Every row gives one point. A path goes straight from each point to the next, and from the last back to the first. The post is the endless flat space through its rows: a point in 2 columns, a line in 3, a plane in 4, and so on, so that a path can go around it. How many times does the path go around the post? Going back the other way cancels.

Post, one row:
[[-2.7 -0.3]]
Path:
[[ 2.9 -3.0]
 [ 1.6  2.8]
 [-0.7 -2.4]
 [-4.1 -3.1]
 [-5.1 -0.1]
 [-4.1  4.5]
 [ 0.4  0.7]
 [-0.4 -0.8]
 [ 2.3  2.6]
 [ 2.4 -3.5]
 [-4.1 -6.2]
 [-0.3 -5.5]
 [ 2.9 -0.1]
 [ 0.4 -4.7]
 [-6.3 -1.6]
 [-4.4  2.2]
 [-0.5  2.6]
 [ 2.8  0.3]
 [-1.3  3.0]
 [ 1.4 -5.2]
 [-5.6 -6.2]
 [-9.7  3.1]
 [-5.6  6.1]
 [-0.4  1.0]
 [ 0.8 -7.6]]
Times around: 3

Post (5 x 6):
[[ 1.1  1.0  5.0 -0.5  4.2  0.1]
 [ 0.3  1.5 -2.3  1.1 -2.2 -2.7]
 [ 3.6 -0.8  0.2 -1.2  6.0  1.5]
 [-0.7  6.4 -3.4  2.9 -6.1 -0.2]
 [-4.8  0.1  4.6  1.0  0.0  0.2]]
Path (25 x 6):
[[-2.0  3.6  1.8  6.7 -1.9 -3.6]
 [ 3.1 -5.0  5.2 -2.0  4.2 -1.3]
 [ 1.5 -0.3  2.7 -4.6 -0.5 -2.0]
 [-2.1 -2.8  8.2 -5.4  3.1 -6.2]
 [-4.5 -4.4  0.5 -0.2 -0.1  0.1]
 [ 0.6  0.8  6.6  1.9  0.1 -5.9]
 [-1.2 -1.4  1.7  1.1  3.5 -2.5]
 [ 0.6  3.6 -7.2 -1.0 -0.5  3.0]
 [ 1.3  3.7 -5.3 -1.3 -4.6  3.1]
 [-3.8  0.0  0.2  3.7 -4.5  0.6]
 [-2.7  9.4 -1.5  4.7 -2.8  9.0]
 [-2.1  0.4 -3.7 -0.8  0.7 -5.9]
 [-2.8  2.4 -0.5 -3.2 -1.8 -1.7]
 [ 1.4  8.7  5.7  1.9 -3.7  0.4]
 [ 7.1  5.0  0.4  2.6  2.9  3.4]
 [-2.2  3.8  3.3  2.7  0.9  0.7]
 [-1.6  4.1  1.0  5.0  1.4  1.9]
 [ 5.7  3.3 -8.3  3.6 -2.3  6.6]
 [-4.7  3.4  0.0 -2.2 -5.3  3.1]
 [ 3.0  2.0 -2.2 -2.9  3.3 -5.2]
 [-4.1  0.3  7.5  1.8  4.6 -0.3]
 [-3.2  9.1  5.2  6.7 -6.5  2.5]
 [-0.6  3.4 -2.2  1.9 -8.3 -3.9]
 [ 3.9  4.0 -4.2 -1.7 -0.9  0.1]
 [-4.8 -1.9  0.0 -0.2  2.8 -5.0]]
Times around: 0

Post (10 x 11):
[[ 0.0  4.6  0.3 -0.2 -2.1  1.3  0.6  2.6  2.2 -2.8  0.3]
 [-0.9  0.1  1.3  1.7  3.1  0.3  0.5  4.3  2.4  1.4  0.7]
 [-3.4  1.2 -3.4  0.7  1.3  5.3 -0.6  2.5 -1.9  4.5  5.3]
 [ 3.9 -3.1  3.8  2.7 -2.3 -5.6 -1.6 -1.7 -3.4 -3.1 -4.3]
 [-7.0  4.1  2.3 -1.7  1.3  0.9  2.1  1.9  0.1 -0.2  5.5]
 [ 1.4  0.0 -1.6  3.2  6.2  0.3  1.8 -5.7 -0.4  0.2 -3.1]
 [ 3.9 -6.0  0.5  0.6  3.4  0.1  0.7 -5.0  2.7 -4.8 -6.2]
 [-3.6  2.5 -1.3 -5.1 -1.7 -2.1  3.5  3.5  4.0  1.8  0.4]
 [ 4.6 -3.6 -0.4 -4.0  4.8 -0.5 -2.6 -6.1  1.1 -4.1 -6.8]
 [-1.5  2.4 -0.9  2.1  2.0 -0.5 -0.4  0.1  2.6  1.6  7.8]]
Path:
[[ -2.8   0.3   4.9   7.2   1.9  -0.3   5.0   7.3   5.6   1.4   0.6]
 [ -4.0   0.4   9.2   2.9   0.3  -5.4   4.1   3.0  -2.2  -1.7  -0.2]
 [  4.6   5.6   0.9  -2.9   1.8  -0.2  -4.8  -3.2  -0.6  -5.8   4.7]
 [ -0.7   0.7   3.9   5.4   3.3   0.5   1.8   5.5   6.3   2.6   7.2]
 [  3.7   1.2  -2.0   0.2  -8.2   7.4  -3.5   3.0   2.4  -4.7  -1.8]
 [ -2.6  -1.0   0.7   1.9   3.8  -5.1   7.2  -0.4   7.6   0.1  -3.9]
 [  2.7  -1.7  -2.7  -3.1   0.8   2.5  -2.9   0.6   1.7  -7.1  -1.9]
 [ -0.3   8.1   1.9  -1.7   6.2   0.5   0.7  -5.9  -3.5  -5.4   3.0]
 [  0.3  -2.9   1.2  -4.8   1.3  -0.8   3.6   0.6   6.2  -0.3   0.4]
 [  4.3   0.5  -1.8   2.1  -1.3   1.0  -1.8  -1.2   6.8   0.2  -2.2]
 [ -1.0   0.4  -0.3   3.3   2.0   2.8  -0.5   0.2   0.0  -0.8  -1.0]
 [ -2.3  -8.4  -0.9   3.5  -2.2   7.5  -1.9   7.5  -3.9   0.3  -0.7]
 [  2.7   0.5  -1.7  -5.0   3.9   1.0  -4.3  -4.5  -3.1  -3.2  -0.6]
 [ -3.1   1.6   2.4   1.9  -0.4  -2.9   4.2   4.3   0.5   0.9   5.1]
 [  2.9   2.4  -9.2   0.1  -1.5  -1.3   1.5  -1.1  -0.4   3.8  -1.9]
 [  1.2   0.7  -6.1  -2.8  -3.2   3.0  -4.0   3.3  -6.3   5.3  -6.2]
 [ -0.3   3.8   5.2   8.5   8.4  -6.1   3.1   4.3   6.9   3.6   0.4]
 [  0.9  -5.1   3.9   2.3   6.7   2.9  -3.7  -8.4  -3.2  -1.9   5.4]
 [ -0.6   1.6  -3.3   2.4   5.3   4.1  -0.3  -1.0   0.5   3.6   6.5]
 [  5.6   0.7  -0.5   4.9   5.0  -0.1  -2.7  -4.4   3.7   1.1   3.5]
 [  1.2   2.4  -7.7  -3.9   2.8   4.0  -3.4  -5.1   7.0   3.3   1.1]
 [  6.0  -2.8  -2.9   7.4  -3.5   4.6  -3.5   7.2   6.0  -1.8   1.5]
 [ -2.8   0.8   2.5  -0.2   7.3  -0.6  -2.6 -12.1  -5.3  -6.8   6.1]
 [ -2.1   5.7   1.2  -0.2   0.8   0.4   1.9  -0.1   2.5  -1.7   6.1]
 [  7.9  -3.2   6.1   5.6   4.3  -1.3  -3.8  -4.7  -6.6  -1.7  -8.3]
 [ -0.5  -4.0   3.3  -3.1  -0.5   4.9  -1.5  -0.1   5.4  -3.1   1.4]
 [  0.8  -1.3   1.6   1.2   2.7   2.4  -0.4  -1.7  -4.8  -0.4  -1.4]
 [ -0.1   1.4   3.9  -3.6   2.3   0.0  -1.1   2.4   0.3  -5.7  -0.1]
 [ -5.7   3.5  -6.1  -0.6  -5.8   3.5   2.3   8.5  -1.7   6.2   2.9]
 [ -2.0   3.4  -2.0  -1.5   0.7   2.2  -5.1  -0.7   1.1   0.1   2.6]]
Times around: 1

Post, 17 rows:
[[ -1.7  -2.8  -2.5  -1.9   2.7  -0.7  -3.3  -2.0  -0.2  -1.0   0.1   0.8
   -2.3   0.9   3.5  -1.8  -1.4   1.0]
 [  3.0  -2.4   2.4   2.2  -1.8  -3.8  -2.4  -2.8   1.2   1.9  -3.6  -1.3
   -0.1   3.6   1.7  -0.1  -0.8   2.1]
 [ -1.3   5.1  -4.4  -6.2   2.1   6.3  -1.9  -1.5  -0.4   0.2   3.7   2.9
   -8.7  -0.3  -2.0  -3.3  -0.1  -6.9]
 [  2.6  -0.3  -2.0  -0.9  -0.5  -2.6  -1.6   2.0  -3.3  -4.1   2.5  -4.3
   -1.1  -0.2  -1.4   0.0   1.6   0.8]
 [  1.0   4.8  -7.0  -4.3   4.5  -0.4  -1.7   2.1   1.5  -1.1   4.8  -0.1
  -10.1  -0.9  -1.6  -5.6   1.7   2.6]
 [ -0.1  -6.3   2.8   3.2  -2.2   1.5   0.9   4.9   3.4   3.0  -0.1  -2.0
   -1.1   2.7   2.1  -2.8  -2.5  -3.9]
 [  1.2  -2.5  -5.4  -3.5  -5.6   2.3  -1.6  -3.5  -0.7   7.8  -2.7  -2.1
   -5.7  -1.5   4.1   1.5   2.9  -2.2]
 [ -3.9   1.8   1.7   2.2  -1.5   3.8   3.9  -0.6   0.9  -0.6   0.5   0.1
    0.1   1.8   0.1   0.9  -3.2   3.8]
 [ -1.1  -1.7   3.1  -4.6  -1.9   0.6  -4.6   4.1  -1.0   3.2  -0.8  -0.2
   -3.0  -2.2   1.5  -2.6  -2.7  -2.7]
 [  2.3  -6.2   3.3   1.8   3.4  -8.7   6.8  -6.3   4.8   0.8  -8.4   2.2
    1.5  -5.1  -6.5  -4.9   2.1  -1.1]
 [  0.9  -3.3   2.6  -1.2  -3.0  -1.8  -3.1   0.5   4.5  -2.3  -1.9  -7.2
   -1.6  -5.1   0.5   3.4  -1.8  -0.5]
 [  5.3   0.0  -4.1  -8.9   2.6  -0.9   2.3   0.6  -0.1  -0.6  -0.2  -8.4
   -2.2   4.2   1.6   3.3   2.9   0.6]
 [  2.3  -1.8   2.4   1.5   1.8  -6.5   3.5  -2.7   3.9   2.4  -7.1  -7.3
    0.6  -4.1   1.7  -3.0   1.1  -2.3]
 [  2.7  -4.6   2.7  -0.7  -2.3  -7.3  -0.9   3.1   0.7  -1.0   0.4  -5.3
   -4.2   0.0   4.8   0.7   5.4  -0.7]
 [  2.9   4.1  -1.0   7.8  -5.5   1.8   9.6   5.9   2.8  -5.8  -3.6   5.7
    5.9   1.2  -0.8   3.6  -1.6   2.1]
 [  5.2  -4.1   1.2   0.2   1.3  -4.2   0.2  -1.2  -0.7   2.9   0.8   1.3
    2.6  -0.4   2.5   4.8  -0.9  -1.2]
 [  3.2  -1.5  -0.1  -3.0  -5.3  -4.9   1.5   0.7   0.9  -1.4   0.5  -4.5
   -0.4   1.9   2.7   2.0  -2.8  -0.3]]
Path:
[[  1.4  -1.6  -0.2   0.7  -2.4   0.8   1.2  -3.3  -3.0   1.8   0.5   4.5
    1.6   3.8   1.1   0.2   1.1  -0.5]
 [  6.4   2.8   5.0   7.1   0.4 -12.3   6.3   0.2   0.9   0.0  -1.1  -4.2
    7.8   0.7   4.2   0.9  -2.2   1.1]
 [ -4.5   0.1   4.2  -5.5  -4.3   0.1  -1.2  -7.1  -2.9   1.3   2.3   0.1
    2.1   8.5   2.2   3.9 -10.2   2.7]
 [  4.5  -2.9  -5.2  -8.4  -2.3  -7.0   2.9   1.7  -0.9  -5.5   5.4  -3.6
   -1.0  -1.9   3.1   6.7  -3.0  -0.4]
 [  7.6  -2.9  -3.5  -2.0   0.7  -7.4   0.0  -3.2  -2.6  -1.9  -3.9  -2.8
   -4.5   1.3   1.8   2.6   6.2   1.4]
 [  3.1  -2.8  -0.9   3.2   1.1  -5.2   3.6   1.0   1.5   1.4   2.0  -5.0
   -8.3  -1.7  -2.7  -0.3   4.6   1.9]
 [  0.6  -0.2  -0.3  -1.2   4.5   6.9  -6.6  -0.4   4.0   0.0  -2.9  -4.5
   -6.8   1.8   1.2  -3.2  -3.9   1.5]
 [  5.2  -6.7   2.9   2.2  -4.9   6.5  -2.6   6.0   3.8   3.9  -1.0  -0.7
    2.8   1.6  -4.1  -1.8  -7.5  -7.7]
 [  1.0   2.5  -4.7  -2.2   5.6   4.0  -1.8   4.0  -2.1   0.1   1.5  -4.7
    0.3  -0.1   3.2   1.2   3.6  -2.8]
 [ -2.3   2.4  -2.2  -3.4  -0.5   3.0  -5.0   3.6   4.3   8.0  -3.7  -8.1
   -7.9  -0.6   6.6  -2.0  -1.0  -2.7]
 [ -0.6   2.5  -3.9  -6.3   1.9   1.3   3.0   3.8   0.1  -1.4   5.4  -6.3
   -9.1  -0.7  -2.5  -4.2   0.1  -1.8]
 [ -3.5  -0.9  -3.2   3.8   0.4   1.5  -2.7  -7.4  -2.2  -0.5   1.8  -0.6
   -5.8  -0.8   0.9  -3.4  -1.0  -0.4]
 [  3.0   0.5  -1.4   0.1   2.2  -3.8   0.8  10.8   4.8   0.1   2.6   0.4
   -7.7  -2.0  -0.7  -3.5  -2.5  -0.9]
 [  4.0  -5.2   1.6  -2.8  -0.4  -2.2  -1.8   6.1   5.1   2.1   0.6 -11.3
   -9.5   1.9   1.2  -4.7  -0.2   8.8]
 [  6.9  -0.7   1.6   4.8  -7.9  -5.7   1.4  -1.2   1.6   2.6  -0.8  -0.1
    3.6  -4.5   2.9   1.2  -0.7  -0.3]
 [ -1.0  -3.8   5.5  -7.7   3.1  -2.8   1.6  -2.6   2.8   5.3  -2.4  -4.2
   -4.1  -2.2   0.4   1.5   4.4   0.6]
 [ -8.1   0.3   1.7   3.1  -6.8   2.0  -1.6   4.4   3.1  -4.0  -0.8  -2.7
   -5.6  -4.8   0.0  -3.8  -2.2  -3.2]
 [ -0.7  -6.9  -4.6   1.7   0.4  -0.9   5.6   2.1  -1.8   0.6  -6.4   4.9
   -2.6   0.6  -2.3  -9.1  -0.4  -4.5]
 [ -0.1  -2.6   6.5  -3.7  -1.5   3.9  -4.3  -0.9  -2.8   2.4   2.0  -2.2
   -4.8  -2.8  -0.4   1.0  -0.6   0.1]
 [  1.1   0.2   3.1  -2.4  -4.2  -8.4  -0.5   2.4   7.0  -3.1  -2.4 -17.3
   -3.6  -9.7   1.0   0.3   3.6   8.3]
 [  1.2   2.2  -1.8  -5.3  -4.5  -7.6   1.5  -4.4  -2.3   4.5  -0.6   3.4
    0.6   0.7  -0.3  -1.1  -0.4   1.9]
 [ -1.3   1.0  -3.4  -3.5   2.7   0.5  -0.9   2.3   0.5   1.4  -2.2   0.2
   -0.3   2.9   3.8   0.7  -4.3   0.8]
 [  1.0   1.5   0.8   5.3  -4.9  -6.0  -2.7  -2.7  -1.2  -4.4   0.5   1.5
    3.4  -4.6  -5.6   1.5  -0.8   1.0]
 [  2.2  -3.0  -1.7  -1.8   3.3  -0.8  -5.0  -4.6  -1.8   2.7  -1.8   1.6
    2.3   0.6  -0.7   4.9  -3.3   6.9]
 [  3.9  -0.9  -0.8   3.7   9.5  -4.5  -2.8  -8.7   0.7  -2.1   2.2   6.2
   -6.3  -1.2  -2.7  -0.4   5.6  -1.9]
 [  1.2  -0.2  -2.2   0.2   4.4  -0.2   3.0   2.8  -1.0  -5.3   3.2  -6.1
   -6.3  -2.9  -5.5  -7.6   4.7  -0.3]]
Times around: 4
